Every row gives one point. Each copy is the shape, with its points in the same order, turned, moved and blurred by noise. Some copies are also mirrored. Which?
In the rows, 128 means zero.

Shape (9 x 3)
[[192 162  98]
 [120 102  96]
 [181 157 110]
 [195 127 130]
 [139 105 165]
 [127  47 112]
 [114 110 221]
 [122 165  82]
 [ 93 133 153]]
Copy 1 (9 x 3)
[[ 47 127 144]
 [135 123  93]
 [ 66 131 145]
 [ 84 109 169]
 [154 131 164]
 [171  81 116]
 [186 169 197]
 [ 88 165  83]
 [168 180 132]]
Copy 1 is: mirrored
Copy 2 (9 x 3)
[[159 167  77]
 [121  82  97]
 [156 160  93]
 [186 141 108]
 [159 104 159]
 [157  36 111]
 [148 105 221]
 [ 91 138  85]
 [100 107 161]]
Copy 2 is: only turned
Copy 3 (9 x 3)
[[179 114  58]
 [150 152 148]
 [164 104  77]
 [193  84  97]
 [143  85 149]
 [183 134 183]
 [ 94  55 179]
 [128 159  84]
 [ 97 109 140]]
Copy 3 is: mirrored

Shape (12 x 6)
[[138  74 139 186 189 162]
 [124 126 123  73 195 133]
 [171  97  99  55 159 161]
 [ 90 138  94  97  91  98]
 [185 155  88 155  87 109]
 [123 181 150 125 101 132]
 [130  99  88  74 180 203]
 [ 80 103 166  75 144 165]
 [ 98 185 144 135 109 182]
 [145 133 189 135  81 207]
 [116 116 138 116  83  72]
 [169 169 114 152 109 187]]
Copy 1 (12 x 6)
[[156  85 146 197 176 148]
 [111  81 137  76 166 172]
 [179  92 107  57 150 167]
 [ 95 181  89  87 140 129]
 [143 130  95 121  87  68]
 [ 99 152 141 115  81 137]
 [160  81  87  93 157 213]
 [124 156 149  97 160 216]
 [ 91 146 120 144  72 183]
 [174 169 162 157  65 186]
 [118 191 139  96 145  93]
 [150 107 104 148  55 144]]
Copy 1 is: mirrored
Copy 2 (12 x 6)
[[141  71 156 161 194 126]
 [ 75 122  82 123 163  77]
 [ 99  88  26 145 166 100]
 [109 127  89  69  85 134]
 [197 138  70 139  84 131]
 [105 163 109 149  81 146]
 [ 84  97  44 120 218 137]
 [ 33  93 106 127 140 134]
 [ 99 172 117 155 121 190]
 [ 84 103 103 204 101 198]
 [117  98 118 102  48 114]
 [149 156  80 186 131 179]]
Copy 2 is: mirrored
Copy 3 (12 x 6)
[[134 187  78 208 136  96]
 [108 154 102  99 186 112]
 [146 112  60  93 158 125]
 [ 54  90 131 110 100 110]
 [108  46 127 186 114 137]
 [104 117 179 136 107 148]
 [122 160  41  98 152 151]
 [116 190 120  78 106 110]
 [ 95 154 159 141  94 185]
 [177 156 144 145  55 161]
 [ 91  89 156 128  90  65]
 [134 109 124 178 110 188]]
Copy 3 is: mirrored
Copy 4 (12 x 6)
[[ 60  56 117 148 167 122]
 [106 126 154  60 188 150]
 [110 116 128  34 138  98]
 [169 145 141 111 123 208]
 [191 128 114 157 115 107]
 [144 179 159 154 141 147]
 [ 69 131  94  33 152 133]
 [ 62 144 162  69 135 186]
 [100 208 141 151 127 156]
 [ 56 183 144 143  69 114]
 [168 107 188 125 103 187]
 [123 178 104 154 122  90]]
Copy 4 is: mirrored
